Each row is a point. Two turns around zero, p and q, are shown by what they do to some points. Write where each new point lands after one turn and then the other. Backwards means that the second turn is done in reverse. Each puzzle has new turns, and all numbers are rounded.
In the rows, zero is written as 128.

Turn p:
[147  73 172] -> [ 90  67 114]
[162 100 106] -> [156  96 102]
[145 153  80] -> [181 148 125]
[ 94 151 109] -> [128 173 127]
[ 93 162 172] -> [ 85 155 170]
Turn q:
[168 109 118] -> [172 118 130]
[133  62 145] -> [145  68  99]
[120  74 128] -> [138  90  90]
[114 159 148] -> [ 98 138 152]
[102 213  96] -> [ 93 213 149]
[131 151 134] -> [121 140 147]
Where do these land?
p, then q backwards: [101 132 191] -> [ 92 164 174]
q, then p backwards: [164 156  63] -> [110 174  66]
q, then p: [107 140 178] -> [ 75 136 113]
q, then p: [151  96 114] -> [157 100 116]
q, then p: [117 115  93] -> [163 143 123]

Turn p:
[100 169 153 100 159 134] -> [ 98 149  83 121  98 151]
[ 91 188 138  96 127  74] -> [158 156  67 114  69 126]
[101 119 152 157 159 178] -> [ 59 133 121 133 153 116]
[131  91  79  84 191 133] -> [109  48 126  95 120 170]
[110 136  82 172 123 133] -> [140 103  99 141 168  94]
[143 136 175 173 139  93] -> [130 181 136  82 144 102]
[159 108 147  89  85  96] -> [169 142 177 132  88 141]
[126  90 100 189  84 156] -> [132 108 160 167 181  74]
[190 114 126  92  86 154] -> [156 131 183 166 132 178]
Turn q:
[ 92 162 174 211 125 108] -> [ 86 153 129 183 160  54]
[102  91 170 132  99  71] -> [ 66  96 130 106 177 114]
[169 116 162 118 122  96] -> [130  74 144 137 157 135]
[137 102 109  90 168 122] -> [144 137 146 108 139 183]
[119 120  62 126 140 174] -> [150 173  92 119  86 161]
[109 148 149 130 156 191] -> [124 161 166 153  76 123]
[140 142 100 168 177  97] -> [156 166 115 163 177 137]
[147 178 125  93  85 110] -> [172  92 129  93 124  85]
[138  93 101  84  80 184] -> [125  99 100  90  55 160]
Where do these land?
q, then p: [106 169 137 144  99 122] -> [167 130 120  96 105 113]
p, then q: [148 179 180 121  71 151] -> [166 145 123 179 115  57]
q, then p: [139  70  84 105 152 112] -> [ 87  99 117 167 148 174]
p, then q: [108 116  91 169  95 171] -> [105 157 117 167 185 146]
q, then p backwards: [169 107 111 119  82 108] -> [114 136  69 118 162 119]
q, then p backwards: [ 70 176 143 161 191  56] -> [171 129 171 233  96 151]
q, then p: [179 149 144 125 143 126] -> [122 142 170 107 161 126]
q, then p backwards: [120 107  98  78 164 161] -> [173 139 160  80 143 104]
p, then q backwards: [111  78 164 130 155 144] -> [ 85 109 177 113 114 134]

Turn p:
[158 152 106 162 110 148 164 103] -> [120 162 103 136  91 139 114  81]
[113  37 170 156 127 110 110  67] -> [148 116 177 157 150  38  75 115]
[ 70 127 143  98  82 130 152 122] -> [ 77  75 149 124  97 111 140 130]
[157 124 113 100 221 110 106 163] -> [151 155  99 126 218 152 148 164]
[134 161 150 127 139 177 103 137] -> [132 148 169 133 127 178 140 127]
[122  88 123 170 106 124 152 138] -> [155  95 114 138 116 103 113  89]
[133 143 108  65  96 132  72 131] -> [110 132 152  58 119 146 119 178]
[110 140 115 121 164 146 158 133] -> [100 122 111 150 154 154 137 115]
[101 136  80 160 139  51 142 147] -> [144  98  44 154 117 112 119 165]
[182 172 173 122  96 152 121 140] -> [144 176 163 105  89 146 176 115]
Turn q:
[133 102 128 172 102 118 103 127] -> [152  84 141 159 126 144 137 130]
[115  31  95  79 142 111 130 110] -> [169 119  49 121 138  90 191 112]
[ 92 173 167 100  83 147  90 128] -> [ 96 143 140 129  50 151 125 166]
[143 142 135 123 106 114 148 196] -> [103 123 165 117 156 110 143 180]
[112  95  84 126 104 144 128 135] -> [138 136 102 172 141 124 160 140]
[134 108 125 111  80 125 147 103] -> [135 140 141 139 112 128 183 112]
[135 109 148 157 172 150 174  92] -> [105 117 114 115 160 143 118  57]
[219 155 100 140 158 148 130 156] -> [161 158 160  99 204 165 102 146]
[ 98 144 112 123 139  97 118 115] -> [139 134 122 139 104  92 104 124]
[105 181 187 133 194 126 185 169] -> [ 38 122 143  74 152  99  69 119]
[124 167 128 145 127 125  54  76] -> [174 132 134 142  66 162  77 122]
Where do these land?
q, then p backwards: [161 162 114 141 104  65  86  81] -> [149 107 169 188  85 144  75 132]
p, then q backwards: [153 185  78 148 108 110  73 110] -> [123 175 125  82 139 160  55 124]
p, then q: [106 104 102 129 184 112 136 144] -> [150 116  89 135 173 121  94 123]
q, then p: [ 76 132 180 127  93 149 176 130] -> [ 85  60 138 165  98 108 117 124]
p, then q: [166 168  85 115 161 109 135 120] -> [121 186 125 156 143 119  90 154]
q, then p: [107 116 167 167 111 172 151  99] -> [ 97 102 160 160 118 126  80  94]
q, then p: [117  80 122 126 140 139 164 213] -> [129  77  74 159 196 134 139 136]
p, then q: [128 127 149 114 165 135 108 169] -> [104 127 118  96 174 140 120 117]
p, then q: [ 80  85 157  95  88 177 136 125] -> [110  76  88  98  80 123 166  97]
p, then q: [186 120 126 117 126 111 115  89] -> [140 160 160 105 100 104  95 149]

Turn p:
[128 178 146 120 142 154  68 154 103] -> [133 158 121 194 123 167 125 127  86]
[ 65 180  93 110 151 123 194  86 123] -> [113 200 158  46 131 132 164 113 109]
[ 80 125 150  98 173 116  73 145 143] -> [151 172 181 175 126 115 103 160 117]
[123 192 124 131  74 178  93  74 150] -> [118 178 100 154  77 166 151  60 159]
[130 102 120 171 160  98 155  89  93] -> [121 106 153  98 199 118 137 102 134]
[ 74  93  96 119 129 110 119 163 117] -> [101 142 149 141 136  77 148 176 123]
[174 100 175 177 142  96 145 152  83] -> [157  59 113 132 199 150 129 146 123]
[164  89 134  80 138 162 180  99  87] -> [152  67 145  85 103 106 146  90  79]
[120 110  85 134 110 185 102 151 177] -> [ 64 122 135 155  67 126 115 138 152]
[128 111 183 112  99 113 103 154 155] -> [179 119 117 161 106 125 120 164 158]
[177 104 118 194 133 125 133 177 142] -> [ 86  69 101 135 159 155  97 160 148]
[173 152 114  91  84  77 171  92 163] -> [161 143  62  61 111 101 101 101 150]
Turn q:
[ 65 203 122 180 136 117 117  76 122] -> [110 215 103 189 128 157 143  88 106]
[164 110 133 164 146 117 190  81 122] -> [146  82  74 150 120 167 128  93 158]
[109 139 154 110  69 121 147 137 162] -> [105 132 138 133 145 124 190 163 151]
[ 98 113 165  79 129 159 107 105 118] -> [127 136 168  98 110  96 165  87 129]
[173 141 156  86 138 106 142 157  77] -> [184 125 143 123 118  95 103 144 187]
[124 117 106 174  93 105 178 129 131] -> [113  99 105 175 118 172 140 159 134]
[115  95  43  85 164 145  99 117 202] -> [149 107 133  71 169 146 138 130  18]
[ 95  95  70  88 165 172  96 192 148] -> [130 101 196 106 155 100  96 143  42]
[140 142 173 144 142  58 122 123  57] -> [162 160  91 159  63  94 104 132 177]
[140 157 171 118 166 107 152 125 146] -> [154 132  93 142 160  90 138 108 153]
[157  85 153 161 103 158  70 159 108] -> [ 63 117 143  86  93 113  80 141 148]
[158 138  90 147  85 170 116 135 146] -> [ 93 129 148 102 157 183 110 150 132]
Where do these land?
p, then q: [103 145 139 125  67 110  70 147 104] -> [121 125  89 181 158 177  96 153 124]
p, then q: [ 95 139 170 136 115 182 163 178  78] -> [122  56 181 173 134 139 118 125 173]
p, then q: [121 103 164 139 100  72 106 111 104] -> [152 101  62 126 155 130  98 132 122]
p, then q backwards: [204 136  83 172 164 199 157  97 165] -> [164  68 117 196 129 216 110  92 115]
p, then q: [ 94 131 106  99  98  86 125 100 151] -> [161 167  94 132 159 131 150 164 132]
q, then p backwards: [141 135 169 103 112 117  95 196  99] -> [ 85  77 108 107 135  91 125 138 179]
p, then q: [101  92 134 107 134 126 125  93 185] -> [108 149  93  95 142 101 169 155 152]
p, then q: [168 130  78 113 187 161 135  62 132] -> [135 179 134  92  65 121 174  72 129]
p, then q: [172  82  55 168 191 150 159 147 125] -> [121 128 165 127  55  59 154  99  68]
q, then p: [ 97 172 163 148 137 110 102 159 118] -> [124 182 106 131 173 152 122 144 146]
p, then q: [112 142 146  98 101  93 172 117 148] -> [173 129 134 100 166 134 137 165 146]

Turn p:
[125 110 132 137 147 159  96 109 184 170 103 196] -> [110 141 121  70 153 175  75 171 137 143 165 141]
[160 106 182 132 167 191 143 117 124 156 110  71] -> [160  68 143 178 146 163  80 144 165  99 128  96]
[ 78 155  91  89  98  81 141 176 165 105 178  84] -> [161 166 151 150 153  50 195 120 112 179 137 144]
[146  95  79 155 127 142 115 130 138 133  91 158] -> [ 79 160  93 118 125 147 105 124 159 134 151 120]
[134 122 137  64  77 116 141 146 102  86 165 110] -> [170 127 123 132  83  75 184 147 144 130  95 125]
[142 103 194 153 131 150 142 169  67 137 179 111] -> [163  67  98 147 126 131 118 127 103 139  62  68]
[128 147 168 133  73  91 115 137  81 139 114  95] -> [138  84 143 146  64 137 163 102  99 153 128 119]
[ 77 204  77 117 129 121 102 102 142 106 121 177] -> [ 97 187 145 109 137 136 146 133  94 132 122 222]
[131  63 129 153 166 183 128  85 103 187 129 126] -> [ 77  57 103 131 165 146  78 160 158 109 129 107]
[179 149 142 128 102 136 141 172  92 124 157  81] -> [171 115 102 182 112 141 175 118 125 126 104  90]
[ 78 140  86 163 122 119 123  91 189  75  83 188] -> [ 78 217 146  98 114 108  73 130 103 125 161 176]
[128 147  77 141 126  90 169  82 184 128 106 191] -> [103 183 108  80 140 111 119 117 102  85 198 167]
[150 141 123 108 121  67 104 133 135  84 179  85] -> [139 156 176 131 126  98 204 122 117 119 111  89]
[135 109 176 119 206 146 131 144  85 161  78 120] -> [146  65 140 120 149 174  78  79 174 120  99 126]
Turn q:
[145 143  97 106  64 132  85  91 139 149 142 155] -> [113 172 162 107 138 173 147 123 166  75 122 143]
[119 197 160 121 169  76 156 172  77  71 175  56] -> [110  26 104 169 159 103 171 119  86 156 198 177]
[170  75  97 117 115 111 128 178 131 114 152  75] -> [112  79 130 136  90 110 100 119  90  55 130 124]
[174  96  87 117 150 156 100  99 167 100 130  99] -> [125 145 126 164  72 126 101 104 130  92  87 172]
[141  96 114 147 129  72 141 151 207  94 146  77] -> [ 81 118  85 155  54  83 154 127 105  84 141 114]
[ 96 104 145  80 106 137 127  68 101 168  81 179] -> [151 163 137  52 160 162 141 145 139 153  61 125]
[144 161 159 121 132 146 156 127 138 165  74 159] -> [132 178 134 135 158 153 122 163  92 169 119 109]
[177  97  68 165 157  73 167 147 157  74 160 109] -> [108 112 106 134  38  72 105 145 107  93 182 166]
[ 84 181 144 158 180 119 161 144  74 169 148 113] -> [130  85  86 123 172 150 109 121 130 200 188 121]
[ 84 143 123 151 104 151 113 110 108 144  65 134] -> [113 164 121 110 193 110 109 126 157 148  99 115]
[125  99 130 101  84 166  55 109 116 103 110 208] -> [195 175 190 107 151 121 148 122 176  89  79 129]
[141  95  84 124 119 157 177 157 184  78 171 105] -> [ 99  88 141 174  51 106 108 176 147  96 120 127]
[126 149 186 166 124 140 143 127  93 171 105 145] -> [129 147 151 111 170 138 119 112 105 188 147  88]
[102 139 183 156 152 144 142 103 108 146 157 121] -> [128 106 134 126 129 144 139  93 138 200 139 109]
[ 91 144 143  91 133 139  67 137 118 174 106 185] -> [195 161 112 115 186 169 149 125 152 119 110 102]
Where do these land?
p, then q: [131  92 135  83 104 109 113 133 183 114 112 103] -> [101 118 130 151 103 163 177 126  95 113 155  96]
p, then q: [ 75 197 144  81 151 111  77 116  68 119  62  88] -> [151 200 192  86 117 126 155 140 132 198  85  67]
p, then q: [177 170 126 171 136  79 109  89 142  86 141 171] -> [115  78 167 151 189 122 150 151 140 164 113 184]
p, then q: [117 192 158 132 137 152 137 193 157 138 113 119] -> [147 176 167 140 127 169  79  95 109 148 156 142]
p, then q: [112  80  84 147 120 124 117 156  72 186 106 185] -> [128 130  69  88 122 170 100 154 193  98  77 126]
q, then p: [143  96 130 169 150 125  78  92 197  98 152  90] -> [ 84 147 135 141  73 102 132 141  66 102 187 153]
p, then q: [ 93 109  66 132  96 155 176 144 119 140 141 162] -> [141 145  74  93 128 131 113 156 167  89 175 146]
q, then p: [ 85 106 183 158 155 152  90  97 129  70  99 140] -> [125 104 143 102 127 150 137  82 112  86 218 124]
p, then q backwards: [152  80 141 106  82 145 123  80 145 186 129 117] -> [ 96 139 100 128 117 101 189 174 129 124 185 143]
p, then q: [196 170 140 113 129 185 149 176 121 120 161  92] -> [ 96 162 152 181 105  93  51 134  98 133 154 146]
p, then q backwards: [ 92 158 181 133 153 165 162 109 113 153 163 112] -> [146 122 126  75 151 155 134 179  80 104 111 103]
p, then q backwards: [143 118 108  85 194 150 159 153 177  91 158 130] -> [ 93 137 101 131 106 149  66 143 110 119  71 183]
q, then p: [132  99 116 154 107  75 152  97 100 143  73 132] -> [141 113 154  97 128 116 183 110 151 140 107 190]
q, then p: [143 124  80 128  80  65 152 156  70 149 182 151] -> [175 140 137  97 138  67 154 185 159 136  57 108]

Turn p:
[169 124 125  82 101 143 164 155  96 101 106 131 151 162] -> [ 83 151 123  96  91 133  95 152  70 118 147 144 135 127]
[118 154 164 174 155 130 142  79  96 135 119 175  79 122] -> [169 132 170 164 169 129 123 121 106  86  90  81 128 157]
[ 83 118 178 112 169 147 107 143 157  75  90 111 144  93] -> [104  59 128 148 159 105  76  89 139 122 118 168 104 106]
[169 109 134  74 154 145 101  87 125 145  94  89 111  76] -> [119 135 125 108 176 112  62 130 145 189 154 108  98 158]
[131 141 105  80 104 106  86 139 161  86 138  81 111 138] -> [128 130  55 116 134 150 122 118 118 170 143 144 103  79]
[ 89 177 102 122 122 128 116 121 166 149 172 148 160 164] -> [169 126 151 148 110 170 173 148 142 130 152 157 126  77]
[112  85 133 168 159 140 116 109 177 150 111 158 148 113] -> [128  91 186 133 120 120 138  84 173 150 111 116 139 133]
[145 165  85 170 118  80 142 123 147 102 170 127 125 107] -> [158 131  77 145  98 176 139 148 164 116  96 101 147 122]
[121 157  93 132 167 169 104  95 109 136 135 103  81 101] -> [171 105 126 104 190 119 124 172 140 140 122  91 105 126]
[101 111 135 171 106 154  93 139 121 155 155 174 146  90] -> [154 107 152 136 149 107 159 111 155 119 139 139 204 139]
[ 95  88 130 161 113 112 165 109 170 119  93 115 170 125] -> [ 90 111 151 111 105 163 139  79 170 116  97 157 115 148]
[160  90 115 118 143  87 162 174 109 153 175 151 132 181] -> [107 183 132 147  54  86 161 160 112 141 107 125 140 119]
[162 149 123 129  82 167 150 141 142 171 179 110 145 183] -> [167 177 137  80  75 126 157 142 127 104 183 136 126 109]
[104 126 160 112 121  96  99 142  94  89 106 101 165 148] -> [111 103  93 152 125 128 125 114  85 133 127 191 111 152]
[140 142 151 108 133 124 161 175  80 158 109 134  80  98] -> [ 85 159 116 153 160  84 116 159 116  86 148  93 131 143]
[159 160 112 140 146 115 131 141 111 137 105 138 103 174] -> [128 126 127 139 104 132 147 151  83 122 135  78 104 132]
[119  80 128 123  82 131 136 104 115 116 118 130 125  99] -> [104 151 125  96 157 138 120  99 134 135 107 146 161 151]
Turn q:
[108  99 148 124 191 116 106  64 163  95 111  79  97 113] -> [152 105 146 110 115  35 120 128 144 122  79 121  83 164]
[149  79 157 102  78 155 144 161 102  88 143 152 168 107] -> [109 182 114 126  93 135 153  91  77  88 170 156 140 111]
[151 167 126 123  70 145 134 141 135 163  79 152 124 120] -> [154 146  67 147 153 165 144 158 122 127 143 104 163 124]
[ 77 103  89 137 191 151 127 108 141 117  98  78 123 166] -> [121  72 111 110  99 109  98 111 173 147 107 143  75 181]
[ 94 142 109 117 112 135 151 157 109 195 137 165  88 109] -> [121 112 117 141 157 187 112 127 108 136  84 141 190 138]
[117 136 114 114 180 123 111  81 109  87 115 138 115 154] -> [166 126 156 138 144 108 104 106 141 148 126 141  71 159]
[162 139 136 118 110 134 123 142  88 151 132  95 109 142] -> [139 107 135 137 130 144 179 157 120 137 146 156 142 130]
[ 87 178 162 142 115 123 109 147 125 140 119 122 117 144] -> [148 112 118 133 155 154 127 148 169  95 106 144 128  95]
[120 136 137 134  95  97 147 124 102 191 115 144 158 135] -> [140 129 124  88 150 186 159 116 133 134 124 100 160 117]
[182  88 161 142 123 140 168 161 144 107 157 170 142 143] -> [119 188 143 141  58 128 127 116 113 147 151 132 157  92]
[160 107 134 128  87 157 103 127 145 134 180 159 157 130] -> [108 140 133 148  98 148 137 128  68 120 144  99 117  80]
[111 145 109  92 215 102 106 116 166 107 119  85 138 122] -> [146  75 156  97 137  64  67 138 152 124 143 126 106 158]
[169 126 134 177 106 152 139 152 107 124 156 163 161  76] -> [ 79 189 153 154 111 160 144 143 111  99 150 100 150 129]
[108 102  92 136 175  75  82 116 152  82 105  94 100 140] -> [112 117 132  88 153  61  96 146 149 163 110 153  67 143]
[124 173 112 134  74 115 171 123 132 136 153 125 124 118] -> [107 119 115 163 168 136 153 105 144 132 138 105 170 101]
Where do these land?
q, then p backwards: [130 133 142 137 121 124  94 142  79 120 114 157 128 153] -> [101 156 123 101 110 123 143  85 130 136 142 110 138 151]
q, then p backwards: [126 109  89 121  99 117 155 110 152  89  82  77 161 162] -> [147 106 129 137 111 122  83 170 157 152 115  51 114 116]
p, then q: [167  91 106 114 148 112 123  89 162 177 101 168  44 164] -> [164  54 142 122 143 111 196 159 181  95 103 118 169 155]
p, then q backwards: [172 132 124 136 127 165 117 134 118 142 152  90  92 131] -> [150 121 140 109 132 102 113 108 165 122  78 121 157 124]
q, then p: [ 98 162 138 133 136 110 112 105  89 149  94  96 152 127] -> [115 134 142 106 102 105  86 121 121 141 107 116  93  82]
q, then p: [138 129 114 137 159 105 138 225 149 104 108 123 151  95] -> [145 103 113 177 123 139 151 134 127 151 157 185 163  62]
p, then q: [163 104 185 119 125 130 123 142 152 100 158 141 123  93] -> [125 134 139 106 173 116 132 151 114 125 138  75  80 112]
p, then q backwards: [136 128 156 132  83 162 154 186 170 142 167 106 188 115] -> [124 124 176 115 140 134 170 201 135  84 119  89 174 146]
p, then q: [136 133 131 140  97 160 103  68 158 137 114 161 151 101] -> [167 106 153 136  68 126 139 131  97 105 140  91 106 121]
p, then q backwards: [113 149  70  90 126  87 118 137 128  83 117 102 144 125] -> [118 121  88 151  86 147  98 171 134 160 117 128 103 168]
p, then q: [121 142 137 116 186 130  82 115 130 151 158 172 114 156] -> [120 161 167 106 111 134 176 177 144 130 116 115 169 132]
p, then q: [179 153 102 111 142 158 155 101 103  96 135 114 176 163] -> [140 133 100 141 131 165 145 159  69 113 155 186 130 103]
p, then q: [ 75 164 158 137 110 112 158 115  94 199 124 138  64  99] -> [133 128 179 167 105  85  91 129 227 132 139 142 124 132]
q, then p: [ 87 121 139  86 125 175 128 135 145 127 126 125 120 100] -> [124 102 114 108 122 153 132 124  87 157  90 133 155 148]
q, then p: [122 140 127 181 138 101 147 137 137 115 124 132  92 143] -> [114 105 147 156 128 144 142 103 163 120 160 107 113 113]
q, then p backwards: [ 84  57 128 158 127  99 141 107  81 118 174 146 147 120] -> [ 99  57 138 130  99 125 169  99 156 123  81 135 119 174]
